Each row is a point. Before rounding, the points of a table are all equally far from one centre. They may lie mostly on one side of it. Where is the centre, to within rounding?
In the rows, 128 means zero.

Points:
[[ 96 171]
 [ 92 154]
 [136 112]
 [102 179]
 [ 98 174]]
Centre: [132 152]

Points:
[[125 163 165 129 112 131 103 169]
 [ 82 160 159 137  89 150  82 129]
 [ 98 174 172 146  75 120 107 136]
 [ 83  89 125 111  96 140 111 127]
 [ 82 122 171 141  96 111  88 159]
 [114 144 202 131  95 116  86 153]
 [110 127 177 156  88 119  63 143]
 [101 124 162 143  92 140  98 167]
 [102 126 161 160  71 122  61 116]
 [ 93 137 163 166  70 104  86 126]
 [133 173 179 144  83 128  77 136]
 [120 120 202 123  60 138 104 108]
 [ 75 121 162 135  84 114 120 154]
 [116 139 176 142  83  94  83 164]]
Centre: [121 131 150 116  97 114 100 115]

Points, 20 rows:
[[131 144  81 140 181  91 112 141 154 102  58 108 159 150]
 [ 80 156  96 154 155 121 112 142 173 140  67  86 134 157]
 [130 121  96 114 143  90 129 128 155 140  65 132 130 163]
 [111 124 107 108 148 119  86 132 152 100  45 119 118 144]
 [108 138 124 105 152  65 101 146 121 131  45  81 138 163]
 [ 83 140 105 103 149 105 107 132 144 148  49  71 135 143]
 [109 149 103 129 142 114  96 173 170 127  51  98 116 164]
 [108 135  90 112 145 121 110 154 127 150  48  86 103 153]
 [116 127 113 120 195  93 126 139 134 127  30 100 116 174]
 [130 163  82 130 178 134 122 141 135 106  25  65 135 163]
 [115 166  82 115 135 117 113 133 166 152  63 110 104 162]
 [ 97 144  82  98 167 116  98 152 129 127  58 111 123 166]
 [127 133  98 140 133 119 107 149 144 133  57 102 156 118]
 [119 125 117 120 165 116 107 163 138 135  30  96 161 158]
 [105 135 118 104 147 110  86 144 164 116  51 109 137 127]
 [114 119  99 120 165 111 138 112 160 133  38  74 120 138]
 [134 133  67 112 146  76 139 128 146 114  81  93 125 158]
 [113 138  99 118 171 112  86 132 148 134  36  84 108 133]
 [116 122  91 105 162 101  94 148 147 146  50  88 143 154]
 [ 98 142 102 144 156 112 105 164 150 125  68  74 100 123]]
Centre: [136 158 137 123 162 124 119 124 136 117  93  83 130 166]
